Each row of a before or after table is a point. One or more steps were done to the points. Then noise was added and the rows were shuffled. The steps act on columns, c1 being the first. Write out the steps. A step turns or swaps two columns, mirrors them in a line or flattens them onto one, adds a multiple of one to another, or multiplies or shifts one. Angles are multiples of 10 degrees, from the lower column toward the higher: turns from -170 to 170, lines from 10 to 170 but not 90. Use the fewest steps. Two steps may share a column if one is a turn and the other turns, adds or multiplies; they go together, in the order done. Otherwise the lowest column goes first.

Before, 12 rows:
[[-23  32 -35]
 [-14  36  16]
 [ 29 -18  54]
 [ 26  37  48]
 [ -9  16 -23]
 [-31   5 -14]
 [ 30  20  55]
 [ 17 -29   6]
 [-44  35 -24]
 [ 26  17  13]
 [ -7  28  10]
 [-20 -27 -38]]
After, 12 rows:
[[  9  29 -15]
 [-38 -32  18]
 [ 13 -37  17]
 [-44  26  15]
 [-19  -6  29]
 [-24 -16   5]
 [ 18 -16 -23]
 [ 60 -20 -20]
 [  9 -27  11]
 [ 58  18 -19]
 [-32 -36  40]
 [ 52 -37 -18]]
Steps: turn c1 and c3 by -80 degrees; multiply c2 by -1

Before, 11 rows:
[[-26  39  20  18 -12 -29]
 [-30   3   1  -7  20  60]
 [  9   6 -16  25 -41 -30]
 [-16 -14  -8  -3   9  27]
 [ 12   0 -37  28 -16 -20]
 [  2 -13 -13   6  21  14]
 [ -3  -1 -39  35  11  35]
 [-12  10  24  26   2  -5]
 [ 24  14   2  31 -27 -19]
 [ 30  -3 -26  14 -25   1]
 [ -8  23  -1  -7  23  22]]
After:
[[ 29  10  42 -21  -1  33]
 [  9 -29 -19 -39  -9   2]
 [  8  11  28  15  13   3]
 [ 13 -41 -25 -23   1  21]
 [ 28   0 -10  -9 -10 -22]
 [ 15  20  58  28  -7 -10]
 [ 29 -17 -33   8 -36 -14]
 [  3  23  15  -5   9  10]
 [ -7 -24   5 -33   9  25]
 [  0  18  21   9 -25  -3]
 [ 15 -17 -13 -28   3  40]]
Steps: turn c1 and c4 by -130 degrees; turn c2 and c5 by -100 degrees; turn c3 and c6 by -100 degrees

Before:
[[ 16  -4   2  -3  -7  12  -7   0]
 [  7 -38   8 -22 -14 -16 -20  22]
 [-19  31   7  18 -10  -5   3 -20]
 [ 20   0 -12   2  22   4   0  24]
 [ 11  21  29 -10   9  -8  28  22]
 [ 21   3 -36  11 -32 -20   8   1]
 [  9   1 -17  -7  28  14   7 -19]
 [  8   1 -14 -22 -22 -12 -41  10]
 [ 39   5  -6   2   7 -20  -7  12]]
After (9 x 8):
[[ 30 -27  -6   2   7 -16  13   8]
 [ 11  35   8  18 -10  -1   5 -51]
 [  6  -6 -14 -22 -22 -30  -9   9]
 [ 13 -15 -12   2  21   3  -3  24]
 [  7 -15   3  -4  -7   4 -13   4]
 [-25 -30   8 -22 -14 -21   3  60]
 [ 16 -15 -36  11 -32  -8  19  -2]
 [  7  -6 -17  -7  27  13  -7 -20]
 [ 23   5  29 -10   9  10  18   1]]
Steps: add -1 times c2 to c8; turn c1 and c2 by -50 degrees; multiply c7 by 0.7; turn c6 and c7 by -50 degrees

Before:
[[-10  11   7   3   6   5 -10   0  -7  -5  -9]
 [ -7  -9   8 -23  -4  11   0  11  -8  -2  -5]
 [ 19  -8   1  13   1  -7 -17   2 -11 -10 -12]
 [ -6   6  -8  10   1  13   3   0 -11   7   5]
 [ 13  12  -3  11  -2 -26  -1   8  12 -28  24]
 [  2   0   3  15   4 -16   6 -33   5   7  -3]
 [ 10   9  10  -5   1 -15  10   6  -9   6  -6]
 [  2   7   6 -11 -39   9   7  11  19  -7  -7]
 [-11  11  -7 -17 -13  -4   5  -4 -11   2  -5]
 [ -3  10   5  12 -25 -14 -43   6  25  -2  30]]
After (10 x 11):
[[-21   2  13 -12   1  -8   4   0  25   7   9]
 [ 20  -2 -26 -16  -3  -3  -2   7 -33 -28  47]
 [ 59   0 -14 -16 -26   4 -43   6 -46  -3  60]
 [-37  14  -6  -5   0   1 -18   2   7 -10 -24]
 [-19 -20  -3   6 -13  -8   6  -4  29   2 -11]
 [-27 -11 -14  -2   1  11   9   6  10   7 -12]
 [ 10   9 -16 -12   5   4   6 -34 -12   7  -5]
 [ 43 -13   9   4 -40   6   7  10 -38  -6 -14]
 [-14  -8  11  24  -5   9   0  11  21  -2 -10]
 [ -9  -6   5  -9   6   7 -10   0  21  -5 -19]]
Steps: multiply c9 by 3; turn c1 and c9 by -130 degrees; turn c2 and c4 by -140 degrees; swap c3 and c6; multiply c11 by 2

Before:
[[  2  13 -14  -1 -34  22 -15 -14  17  -6 -32  23  21   3]
 [ 21  15  38  28  -4 -11  -4  -3 -25  17   1  30  16  42]
 [ 27  10  -8  29 -12  25  -3 -26  32 -10  19  38 -12   3]
 [ -6  45  21  13  10 -14  -8   2  20 -34  21   2  27  26]
 [  8  23 -15  22 -51 -18  -9  -9 -15 -17  17  17  40  42]
 [ 20  16   2   9  -3 -24  21  -5  -9   1 -16  11  10 -17]
 [ 12 -12  34  -7  11 -30  23 -34  -5  -5 -18 -17 -13   1]
 [-22  13  38 -26  -7 -30  33   7  39  27 -23 -18  41  12]
 [  5  23  44   4 -14  -1  29 -13 -16  11 -17 -25 -15  18]
 [  8 -11   7  -6  -3   2  20  22 -24   4   5  12  24  13]
 [-16  33 -17 -27 -15 -28  -3  12  -8   3   4 -16  -3  33]
 [  5   7  42  29 -22  -7 -11  26   7   2 -24 -13 -19  14]
 [-26  12  -1  21  -1  -6   2   3  -5 -20  16  35   0  -2]
 [ -6  -5 -15   1 -25  20 -22   7  -4  27  12  23  40 -23]]
After, 14 rows:
[[ 20   9  39  28  21 -12  -4  -4 -12  12   1  31  16  42]
 [ -5 -43 -15   0  -5  20 -22   7 -25  19  12  23  40 -23]
 [  7 -15   7  -6  22   2  20  22 -11   3   5  13  24  13]
 [ 12   4  35  -7   8 -29  23 -34   8  -4 -18 -17 -13   1]
 [ 20  12   3   9   7 -24  21  -5  -6   1 -16  11  10 -17]
 [ -5  60  21  13 -15 -14  -8   2  16 -24  21   1  27  26]
 [ 26  -9  -8  29 -35  25  -3 -26   0  -6  19  38 -13   3]
 [-16  10 -17 -27   3 -28  -3  12 -16   2   3 -16  -3  33]
 [  6 -26  42  29 -14  -8 -11  26 -18   2 -24 -12 -20  14]
 [  2 -37 -14  -1 -27  23 -15 -14 -27  -4 -32  24  21   3]
 [  5   2  44   4   9   0  30 -13 -19   8 -17 -24 -15  19]
 [-23   2  37 -26 -40 -30  33   7   7  19 -22 -18  41  13]
 [  8 -53 -15  22  -3 -18  -8 -10 -53 -11  18  18  40  41]
 [-27  11  -2  21   4  -5   1   3  -2 -14  15  35   0  -2]]
Steps: add 1.5 times c5 to c2; turn c5 and c9 by 70 degrees; multiply c10 by 0.7

Before:
[[ 26  22 -23   2 -22   5 -18  20  18  24 -28  -7 -15 -25  16   8  26  -2]
 [  0  -1  31  12 -13  -6  14   3 -18 -33 -28 -22  19 -26  16 -28  14  10]
 [-21  -3  36  -5  -1  -1  -6  -9  16  -7  12  21  17  23  -2  32  17 -12]
 [  2  19 -11  37   9  27 -40 -22 -23  18  21 -31   3  -8 -13  18  14  -8]
 [ 16  13   2 -17 -18   1 -10 -26  10   8  36  28 -37  30  12   8  -1  -7]
 [  8  15  31  25  -5 -13  14  -1 -34  -2  -2   3 -23  23  29 -25 -34 -20]
 [-12   0  -6 -15   3  34  18 -13  10  -7 -28 -15 -17 -12  21   1 -30 -23]
 [  0  22  23  29   1  19   6  34  23 -21  34  32 -17 -18  14  28   6 -17]
 [  5   8 -11  14   1   5   2  13  22 -13 -10 -17 -11  -7  -3 -11 -12 -12]
 [-13   7   3  15  -2  23 -30  10 -39  24  34 -31   6  19 -21   5  -6  17]]
After (10 x 18):
[[-12   6   4  15   0  25 -30  10 -60  32 -34 -32   7  38  -5   5  -2  16]
 [ 26  22 -23   2 -23   6 -17  21   5   0  29  -8 -16 -49 -15   6  35  -1]
 [  0  22  23  28   1  19   7  33  27 -26 -34  32 -17 -36   3  28  -2 -17]
 [-20  -3  36  -5  -1  -1  -6  -9  13 -10 -13  21  18  45 -16  33   1 -11]
 [-12  -2  -7 -16   4  34  18 -14  22  -7  28 -15 -18 -25  36   0  -1 -22]
 [  1  19 -11  37   9  28 -39 -21 -52  17 -19 -32   3 -15 -18  17   8  -7]
 [ 15  13   2 -18 -16   0 -11 -25   4   1 -36  28 -36  60   7   9  15  -5]
 [  8  16  31  26  -6 -13  12  -2 -24  -9   3   3 -23  45  44 -26   5 -20]
 [  1   0  30  11 -14  -7  14   4  -8 -38  27 -22  18 -50  -5 -28  -5   8]
 [  5   9 -10  14   1   5   1  14  25  -4  10 -17 -10 -14  10 -11 -16 -13]]
Steps: add 0.7 times c7 to c9; turn c15 and c17 by 60 degrees; turn c10 and c17 by 40 degrees; multiply c11 by -1; multiply c14 by 2

Before (14 x 24):
[[  1   5  28   2   5  11 -21 -12  -3 -11  24  -7   1   1   7 -14  12  15
    5  15 -12   0  -3   2]
 [-20  -2   6  11   5  -7  18  19 -37 -23   4  11 -14 -25   8  19  -2 -30
  -15  -3  10  17 -10  12]
 [-22 -10 -14   4  10  17 -18 -17   4  -7   2  -7  14  -4  -8 -26  -8 -13
  -16   9  -7  26 -14  -3]
 [ -2 -11  -3   6   0  12 -24  14  23 -18   5  -5  -5 -13   7   1  14  12
   13  -6  32  10 -14  15]
 [  9  -2  -2 -34   4  -3  -3   0  -6 -19   4 -18  12  -6  24  -7  14   0
  -13   1   5 -15  -8 -17]
 [-15  -2  20   7   6 -22  -4  -4 -15  13 -19   4   5   8   1 -11   9  -6
  -10  18   3 -17 -10  -3]
 [  3  -7  -8 -15  22  10  -3   0  -4  11  16   1  -2  -3   9  -4 -13  -8
  -11 -20   1   4 -21  -6]
 [-11   9   0  -5  10 -26   8   3  -4   3  20  10  13 -17  12  15   4   1
    4  -7  29   5   7   3]
 [ -5  -8  10   3   7  -9  28  -3  22  26  15   2  -5 -25  -3   2   2   7
  -24  11   9  -5   0  22]
 [  5  -3  26 -19 -20  17 -19  16 -15  -5  17   9  12 -11  10  -1 -12   9
    9  10  29   6  -1   0]
 [ -1   3  19   3 -29 -10  12   4   0  14  20 -12  10   5 -11  -3 -14  -1
  -16 -11  -4  24  -1 -26]
 [-11 -13  32  -3  -6   7  -7   4  13   8  -7  -2  -9 -36 -20 -14  18  -3
  -12   2  17  -1  19 -11]
 [  3  10  37  -3  -7 -37 -25   0   4  34  19 -19 -21 -20   3  -4  -8  11
   25  14  14   2  21  15]
 [ -8 -19  33  33  -5  -4  -1  39  12  20   4   4   8   4  28  13  -9  -5
  -17 -18  -7  13  -3 -13]]
After, 14 rows:
[[  5  -3  25  18 -19  17 -21  17 -15  -6  42  10  12  -9   9  -1 -11   9
    9  11  22   5  -1   0]
 [-11   7   0  13  10 -27   9   2  -4   3  51  11  12 -13  -4  15   4  -1
    5  -7  26   6   7   3]
 [-12 -13  31 -14  -5   6  -6   5  13  10 -17  -3 -10 -27  15 -14  18  -4
  -20   2  21   0  19 -12]
 [ -8 -21  33   0  -4  -4   1  39  12  19  10   4   8   1 -43  13 -10  -5
  -25 -18  -7  13  -4 -12]
 [ -4  -8   9  -4   7 -10  28  -2  22  26  37   1  -4 -18  -1   2   1   5
   -9  12  10  -3   0  23]
 [-20  -3   5  -1   5  -7  19  19 -37 -24  10  10 -14 -18 -13  18  -3 -31
   -7  -3  10  17 -11  12]
 [  8  -2  -1  39   3  -4  -3   0  -6 -20   9 -17  14  -4   8  -9  14  -1
  -24   2  -7 -16  -8 -18]
 [  3  -8  -9  16  22  10  -2   0  -4  10  39   0  -3  -2   5  -5 -14  -7
  -16 -19  -3   4 -21  -8]
 [  1   5  28   5   4  11 -21 -12  -3 -11  61  -6   0   2  -6 -14  11  14
    6  17 -12   0  -3   3]
 [-15  -2  21  -4   5 -22  -4  -3 -15  13 -49   5   5   6  -6 -10   9  -6
  -13  18   4 -18 -10  -2]
 [ -1   2  20 -10 -29 -10  12   4  -1  14  51 -11   9   2   5  -3 -13  -1
  -36 -11  -2  24   0 -26]
 [  1  11  36   4  -8 -37 -25   0   4  34  47 -20 -22 -14   2  -5  -7  11
   35  15  14   2  22  14]
 [-22 -10 -14  -9   9  16 -19 -16   4  -6   4  -6  14  -3   2 -26  -8 -12
  -19  11  -5  26 -15  -3]
 [ -3 -11  -2   1   0  13 -24  13  23 -19  12  -5  -4  -9  -9   0  13  14
   22  -6  32  11 -14  17]]
Steps: turn c4 and c15 by -130 degrees; add -0.3 times c4 to c21; multiply c11 by 2.5; multiply c14 by 0.7; add 0.7 times c24 to c19
